Each row is a point. Each copy is the shape, with its points in the same order, turned, moved and blurred by noise. Is it also mirrored, or only turned?

Shape (6 x 2):
-22  -33
-48  -31
17  38
-18  30
25  50
-35  -29
Copy 1:
-28  -10
-38  -34
52  -6
31  -35
66  -4
-31  -23
Copy 1 is: mirrored
Copy 2 (6 x 2):
-17  -40
-41  -48
-8  39
-38  13
-9  49
-29  -44
Copy 2 is: only turned
Copy 3 (6 x 2):
22  -45
-3  -69
-2  33
-23  -1
-8  48
11  -54
Copy 3 is: only turned

Shape:
-43  13  29  3
-32  -7  -2  -14
29  -9  -19  -15
33  10  -46  -53
-25  -26  54  28
21  11  15  48
-84  -2  -18  -16
-44  -22  -2  80
Copy 1 (8 x 4):
11  34  -43  21
19  -6  -38  3
21  -20  17  -22
28  -24  9  -71
25  21  -14  63
-22  15  28  27
10  -11  -92  4
-44  -18  -28  72
Copy 1 is: mirrored
Copy 2, 8 rows:
-28  13  25  36
-29  17  18  -2
14  21  -19  -37
4  71  -29  -48
5  -31  39  28
17  -31  -36  16
-77  28  31  7
-52  -71  -12  20
Copy 2 is: only turned
Copy 3:
-15  26  0  48
2  7  -39  31
41  -7  -29  -15
79  17  -52  -13
-31  -16  25  37
-10  4  27  -27
-24  28  -67  58
-76  -3  -14  -13
Copy 3 is: mirrored

Shape, 11 rows:
12  49  -14  -35  -10  37  -44  55
35  -30  15  1  47  -9  50  -21
50  43  6  -53  -61  -46  12  33
26  -32  -29  36  -22  6  -3  -14
-53  8  -27  -54  -18  -7  -2  -18
38  50  13  53  1  47  -5  30
-39  12  -16  31  37  8  39  43
-10  24  -9  -58  50  -44  61  -19
-8  39  -8  -16  49  -44  24  49
-24  -24  56  -45  46  -2  12  -30
-45  49  -22  -29  31  -36  -18  -7
Copy 1:
29  50  -35  16  64  31  11  43
15  -52  -9  -27  -27  -10  32  -42
6  67  -23  -49  -32  32  41  54
29  -15  16  -11  -17  1  -46  11
-74  23  -16  -7  26  13  -12  8
80  26  -22  51  -1  28  -6  -3
-5  -36  -31  73  -9  -11  17  12
-52  -14  -66  -27  -20  -16  55  -22
-8  4  -57  24  -6  -38  61  21
-35  -14  16  -11  28  1  62  -61
-47  45  -48  18  23  -37  12  -9
Copy 1 is: only turned
Copy 2 (11 x 8):
43  30  8  -61  -33  29  -49  22
23  14  35  33  38  -6  49  -19
69  -39  -15  -71  -31  -39  24  -5
33  -27  18  27  9  35  -12  -46
-40  -15  -12  -53  11  10  -4  4
54  5  50  30  -65  17  -32  15
-9  18  -22  46  -30  19  0  42
-30  29  -13  -27  5  -28  80  1
17  45  -38  -8  -28  -24  27  16
-16  29  34  -8  66  -32  11  19
-38  31  -16  -28  -17  -27  -13  -14
Copy 2 is: only turned
Copy 3 (11 x 8):
21  -34  -48  31  46  -24  -38  -12
8  -6  37  -50  -34  -54  37  -13
21  -10  5  88  -27  -61  -19  33
-4  -3  -10  -17  -36  25  18  6
-77  -22  14  34  25  -17  4  -18
85  -23  4  -9  43  14  1  6
-5  18  -3  -20  61  -23  60  10
-33  3  52  19  4  -94  54  -46
5  43  7  15  45  -76  31  -5
-40  -22  61  -40  4  -64  -8  -8
-43  34  23  29  46  -29  -3  -41
Copy 3 is: mirrored
Copy 4, 11 rows:
-15  72  19  -11  -4  4  -34  64
30  -30  13  9  28  2  46  -32
-13  33  -4  -67  15  -80  -24  20
31  -11  -39  31  -28  -10  -13  -5
-13  -17  7  -65  -32  39  -42  9
-32  59  2  61  -16  -20  20  23
-15  -13  7  3  -33  33  60  44
-14  -21  12  -77  36  33  42  -19
-31  -4  3  -40  34  13  50  53
-4  -50  69  -8  30  30  -10  -17
-54  -9  -13  -46  16  51  -12  28
Copy 4 is: only turned

Shape:
14  24  4  26  -56  -73  -36  7  19
-32  -5  -25  5  -22  -81  -9  -22  4
-45  -17  -14  41  -22  -80  -11  -7  -16
-6  19  16  -63  15  47  33  17  38
46  -40  44  -21  32  25  9  16  -28
42  14  3  -16  17  11  15  -29  -8
-27  43  18  -25  46  45  -35  0  42
8  52  -30  -18  37  21  -3  26  15
2  11  3  8  11  71  25  16  21
22  5  68  5  14  12  49  -27  -44
53  -25  44  11  43  14  44  -24  25
-35  -35  -23  22  -58  -53  -31  -62  -26
Copy 1 (12 x 9):
31  -6  16  -5  -10  -24  -80  16  13
-26  -5  19  -26  -5  -54  -48  -7  -22
-27  -6  36  16  -1  -55  -48  -3  -21
4  -15  -11  -50  -18  30  82  31  23
-16  -17  25  -10  27  95  34  -12  -1
23  -10  -18  -30  19  38  28  -27  -19
9  26  -12  -25  8  -5  75  -8  73
19  -38  -29  -23  34  -9  46  -4  40
12  -23  -21  20  -16  28  77  -2  19
23  19  25  6  31  58  43  8  -57
30  -21  47  -22  -9  61  53  -43  -24
-48  36  -12  13  -29  -29  -69  -19  -40
Copy 1 is: only turned
Copy 2 (12 x 9):
7  14  -1  47  -65  -5  -15  -41  -7
-47  -27  -14  3  -58  -2  -16  -24  -36
-37  -54  7  22  -41  -15  -22  -35  -42
-8  54  35  -59  25  10  42  41  17
56  -33  44  -64  16  9  19  -3  28
33  0  -1  -48  -1  39  44  -11  -11
8  47  19  -19  52  52  -16  39  -15
13  22  -30  -6  39  19  26  32  4
0  13  39  -12  63  32  52  0  16
54  -27  66  -51  1  7  58  -10  -47
40  4  36  -80  35  10  31  -57  -11
-46  -60  20  9  -78  52  -9  -43  -32
Copy 2 is: only turned
Copy 3 (12 x 9):
-4  58  18  36  -45  -14  6  50  -40
-1  65  26  -9  -22  -20  47  27  6
-1  50  53  -2  -4  2  60  51  1
20  -55  -57  -14  -29  -33  11  -52  -2
103  -30  -10  -1  6  10  0  -23  -22
56  8  -26  24  19  -35  0  -23  -3
-22  -45  4  7  -10  -16  -35  -63  13
-3  -27  -27  -13  15  -49  -35  -3  7
14  -64  -43  23  20  0  9  -15  -5
93  -30  15  40  15  -43  46  -27  -28
95  -27  -22  53  -5  -10  10  -21  34
-2  90  33  15  16  21  75  1  -24
Copy 3 is: mirrored
Copy 4:
-20  54  7  56  -64  -17  -32  -15  -4
-40  33  -8  47  -18  -59  1  1  14
-37  18  -1  65  -27  -75  29  12  -20
29  -8  -24  -61  29  31  -19  6  13
92  -8  8  -41  -10  -28  6  -3  -29
55  20  -13  -17  28  -19  -5  -41  -9
16  -13  32  -4  47  51  -1  0  26
0  4  11  -8  53  22  -33  -11  -24
48  -7  -40  -12  31  35  -4  16  -23
68  38  -9  -32  -7  -15  73  -33  -25
97  52  -23  -12  22  -11  12  21  -4
-21  -7  -27  80  -47  -79  31  -39  16
Copy 4 is: only turned
